Every row gives one point. Two turns around zero, p and q, are shown by what they do to some points. Write where each new point lands after one turn and then the other. Backwards means that the second turn is done in reverse. Each puzzle has new turns, and all numbers are rounded.

Turn p:
[-1.5 -2.8 -2.8] => [-0.1 -2.4 -3.5]
[ 0.3 -0.8 -3.3] => [ 1.3 -0.1 -3.1]
[ 2.4 -4.0 -3.7] => [ 4.0 -2.8 -3.4]
[-1.1  2.6  6.3] => [-3.2  1.1  6.0]
[0.4 3.9 4.0] => [-1.4  3.0  4.5]
[-0.6  1.2 -0.5] => [-0.7  1.2 -0.5]
Turn q:
[-0.5 -4.3 -4.3] => [-2.7 -0.6 -5.4]
[4.1 4.0 0.5] => [5.3 2.1 1.1]
[-2.4  1.9  4.1] => [-0.8 -0.6  5.0]
[ 2.4 -4.2  0.1] => [ 0.8 -3.7 -3.0]
[-1.6  4.1 -0.4] => [-0.1  3.7  2.4]
[-1.9 -1.6 -0.1] => [-2.3 -0.8 -0.3]
Where do these land?
p, then q backwards: [ 0.5  6.6 -0.4] => [-2.1  5.2 -3.5]
q, then p: [-2.4 -3.6  6.2] => [-2.0 -7.0  1.9]
p, then q: [-0.1 -0.1 -4.2] => [ 0.5  2.8 -3.1]
p, then q: [-1.3 -4.0 -1.2] => [-1.8 -1.6 -3.6]
q, then p: [ 1.6  0.3 -1.5] => [ 1.5  1.3 -1.0]
q, then p backwards: [1.6 0.8 1.2] => [ 2.0 -0.6  0.3]

Turn p:
[-4.0 -3.0  3.5  5.0] => [ 0.8 -3.2  4.2  5.8]
[-0.4 -0.2 -0.7 -3.3] => [-1.9 -1.0 -1.7 -2.0]
[ 4.1 -2.0 -1.8 -2.2] => [ 2.8 -0.8 -3.2 -3.2]
[-6.8  1.4  3.3  3.5] => [-3.9 -0.5  5.0  5.5]
[ 3.0  2.3  0.3 -1.6] => [ 0.6  2.1  0.2 -3.5]
[ 2.6 -0.9 -4.2  0.4] => [ 2.5  1.5 -4.1  0.0]
[ 1.6  2.4 -0.3 -1.9] => [-0.7  1.9 -0.3 -2.8]
Turn q:
[ 2.2 -3.3  3.7 -3.0] => [ 5.8 -2.0  0.2 -0.3]
[ 5.8 -2.2 -2.3 -3.3] => [ 4.4  1.5 -5.7  0.5]
[-4.0 -2.1 -0.5  6.4] => [-4.3 -1.6  3.5  5.3]
[-2.1  4.2  0.7  0.0] => [-2.6  1.1  2.0 -3.2]
[2.9 2.9 0.6 2.9] => [0.0 4.8 1.4 0.6]
[-2.6  1.1  0.4 -2.0] => [-1.1 -1.9  0.4 -2.7]
[-2.1 -0.7 -2.6 -0.9] => [-2.2 -2.0 -2.0 -0.1]
Where do these land?
q, then p backwards: [-2.0 -2.5 -2.8 -1.4] => [-2.0 -3.1 -1.5 -2.0]
q, then p backwards: [ 2.6  2.0  3.7 -4.5] => [ 6.5  0.1  1.3 -0.7]
q, then p: [-0.8  5.0  2.6  4.3] => [-3.9  0.6  5.8 -1.2]
p, then q backwards: [-0.3 -1.3 -4.4  3.4] => [ 4.0 -3.1 -2.4  1.2]
p, then q: [ 0.6 -3.2  0.9 -1.8] => [ 1.9 -2.0 -2.1  1.6]

Turn p:
[-2.9  1.8 -0.3  0.1 -3.1 -4.4] => [-0.7 -1.0  0.0  1.7 -0.9 -5.9]
[ 0.4  0.4 -1.4 -4.9  2.0  5.7] => [ 0.0  2.7  0.6 -5.3 -3.4  3.9]
[-4.0  4.5 -0.9  3.2  0.7 -2.4] => [-0.5  3.8 -2.1  1.5  2.0 -5.3]
[-4.6 -0.3 -1.4  2.4 -1.0 -2.1] => [-3.1 -0.2 -3.0  1.2  0.8 -3.7]
[-0.6  2.1  2.0 -0.5  0.3 -1.1] => [ 0.0  1.5  2.2  0.6  0.4 -1.6]
[ 7.3 -3.4 -2.1  0.2 -2.0  2.6] => [ 4.7 -4.2 -1.4  0.4 -1.7  5.9]
[-1.8 -3.3  0.0  1.9 -0.5 -6.0] => [-2.2 -4.7 -0.5  1.5  3.4 -3.6]
[ 2.8  0.4  1.0 -3.6  5.0  3.8] => [ 1.3  2.6  2.9 -4.6  0.7  4.7]
[ 3.4 -2.2  3.0  1.1 -1.5  3.8] => [ 0.4 -0.6  1.2  2.9 -1.3  5.6]
Turn q:
[-1.1 -2.0  2.3 -3.7 -1.3  2.4] => [-0.5 -1.5  2.7 -1.0  1.0  4.4]
[ 4.0  3.4 -2.4 -1.9 -2.4  2.1] => [ 2.9  2.3 -1.8 -4.1 -3.3  1.7]
[ 3.6 -3.3 -2.4  0.1  2.0 -1.7] => [ 2.4 -4.4 -2.9  0.2 -0.6 -1.6]
[-1.9 -1.6  3.4  4.7  2.9  0.3] => [ 0.6  0.1  3.1  4.0  3.3 -3.3]
[ 3.5  5.9 -1.0 -0.6 -4.2 -3.0] => [-1.2  3.2 -1.2 -5.8 -4.8 -2.4]
[-5.1 -0.6  0.0 -4.3  2.4 -2.0] => [-5.1 -1.2 -1.8  0.3  4.1  2.6]
[-0.1 -3.5 -3.4  1.0 -0.7 -2.5] => [-1.0 -3.2 -2.4  2.7 -2.6 -0.7]
[-2.9  1.8  3.4  4.7  1.1  4.3] => [ 1.7  4.8  4.2  3.6  2.7 -0.8]
Where do these land?
q, then p: [ 3.7 -1.4  2.2 -4.4  2.1 -2.8] => [-2.2 -3.9  2.1 -5.0  0.1  1.7]
p, then q: [-0.2  6.0 -1.2  5.9 -1.8  4.4] => [ 2.6  6.6 -3.7 -0.7 -4.2 -3.6]
q, then p: [-1.0 -1.9 -0.5  1.8 -1.2  4.8] => [ 1.9  1.8 -0.4  3.9  0.2  3.2]
q, then p backwards: [-4.0  2.4  4.7  1.1 -4.2  2.8] => [-1.0  2.3  6.9 -2.5  2.0  2.5]
q, then p: [ 0.5 -0.9 -1.9 -3.1 -0.3 -1.4] => [-1.4 -1.3 -1.9 -2.1 -2.0  0.9]
p, then q: [-4.4 -2.2 -4.2 -3.2  2.3 -0.9] => [-4.9 -2.3 -3.2 -1.0  0.9  4.1]
q, then p: [ 2.5 -0.5 -1.8  2.2 -0.3 -3.6] => [ 0.5 -4.2 -1.0  0.5 -0.3 -2.8]
q, then p backwards: [ 2.9 -1.4  2.7 -0.2  3.4 -3.3] => [-0.1 -1.3 -2.0 -1.0  1.2 -5.7]

Turn p:
[-1.5 -2.0 -0.5  4.8  0.2 -0.1 -2.8 -0.4] => [-2.5 -0.2  2.7  2.8 -1.9  3.4  0.1  1.1]
[-0.8  0.0  0.9  6.3 -1.4 -3.1  2.6 -2.4] => [-1.5  1.8  1.7 -2.8 -5.9  3.5 -0.7  1.1]
[-3.5 -5.0  1.6 -6.3 -2.2  0.1 -1.1  1.3] => [ 1.7 -5.8  3.7  0.8  1.9 -5.1 -2.0 -1.6]
[ 6.6  3.3 -1.0 -3.7 -0.1  1.0 -1.5 -0.2] => [ 4.3  2.0 -5.4  1.5  2.4 -1.9  1.8  2.4]
[ 1.4  3.5 -1.8 -1.4 -1.3  0.8 -0.1  2.9] => [-0.3  0.8 -2.3 -1.6  3.7 -0.7  0.8  2.7]
[-2.4  1.3 -1.4  2.0  2.7 -5.0  0.6 -1.5] => [-4.3  2.2 -1.2 -0.2 -3.5 -0.3 -3.3 -0.7]
[-5.6 -2.9  5.7 -3.8 -2.0  6.4 -0.7 -1.8] => [ 3.8 -8.0  3.3 -0.4  3.1  2.2 -1.4 -5.5]
[ 0.2 -0.9  1.1  1.6  3.0 -3.3  0.8  2.6] => [-1.4  4.4  2.4  0.3 -0.5 -1.1 -1.7 -0.6]
[ 5.7  2.6 -4.5  0.5  1.1  3.3  2.2 -0.5] => [ 0.4  2.9 -4.9 -0.4  0.8  0.2  6.5  0.9]
Turn q:
[ 1.5 -1.1  0.4  1.8  4.1  2.0  1.0 -1.0] => [-0.6  0.4  3.0 -2.4  1.7 -0.8  2.2  2.4]
[ 5.3 -2.1 -2.9 -0.8 -1.2  1.7  3.0  2.8] => [ 2.8 -2.4  0.0  0.9 -1.4 -3.8  5.6 -0.8]
[-3.0 -1.5 -0.9  2.6 -1.7  1.9 -1.3 -5.3] => [-1.4  0.3  2.7 -3.4 -2.5  4.7 -1.0 -2.1]
[ 5.0  3.7  0.2  1.4 -2.2  1.7  3.6  2.2] => [-0.1  3.1 -1.7  2.1  0.4 -3.0  5.9 -2.4]
[-4.0 -0.1 -1.2 -2.7  0.1  0.6  2.6  2.3] => [-1.5 -2.5 -4.5 -1.2 -1.5 -0.5 -0.5  1.9]
[ 1.7 -2.2  3.1 -1.4 -1.3  1.1  2.8  2.3] => [ 1.7  0.9 -1.3 -1.7 -1.3 -5.0  0.4 -0.4]
[ -2.3   5.7   0.7  -0.5   0.1  -1.7 -13.4  -1.1] => [ 4.4  4.1  0.1  5.4  4.2  9.9 -6.3  1.4]
[-0.3 -0.4  0.5 -2.5  2.4 -3.3  0.3 -3.2] => [-1.4 -2.7  1.1 -0.8  3.6 -0.5 -2.9 -1.1]
[-4.0 -2.0  0.1  2.2 -0.2 -4.0  1.5  1.1] => [-4.0 -1.3  0.7  1.3 -3.2 -1.2 -3.4  1.2]
Where do these land?
q, then p: [ 0.5  3.6  0.5  0.1  0.7 -3.9  4.6  5.0] => [-7.3  1.9  1.3 -1.4 -3.0  0.2 -1.8  1.4]
q, then p: [-4.6  2.5  4.5 -0.5 -0.3  4.3 -3.1 -1.9] => [-0.1 -1.8 -5.8  1.3  6.3  0.0  0.8  0.7]
p, then q: [-2.2  5.0  0.8 -1.7 -2.4  1.6 -2.3  2.9] => [ 2.7 -2.5  0.6 -0.6  2.0  0.8  0.2  6.1]
q, then p: [-2.8 -2.7 -1.4 -5.5  3.6  2.4  0.3 -2.4] => [ 1.1 -1.4  1.5  4.0  2.6 -5.9  2.2 -2.1]
q, then p: [ 5.7 -4.4  0.4  4.2 -0.2 -2.1 -3.1  0.1] => [ 6.0  3.7  2.3 -1.3 -2.1  3.3 -3.2  1.0]
q, then p: [ 0.1 -4.3 -0.5 -3.8 -2.5 -0.3  5.5 -2.3] => [ 1.2 -3.9  0.1  1.5 -5.0 -5.4 -1.1 -0.3]
q, then p: [-1.4 -1.1 -1.5  2.4 -0.7 -2.2 -1.6  0.0] => [ 0.9 -1.5  2.4  0.1  0.3  3.0 -0.3  1.1]
q, then p: [ 4.5  3.7 -1.3  2.2 -0.1 -4.9  2.1  0.6] => [-3.2  2.6  1.3 -1.6 -4.7  4.0 -1.9 -2.6]
q, then p: [ 0.1 -2.3 -1.4  2.8  1.9  5.2 -2.5 -1.9] => [ 4.9 -0.1  0.6 -3.0  4.2 -0.8  1.2 -1.4]
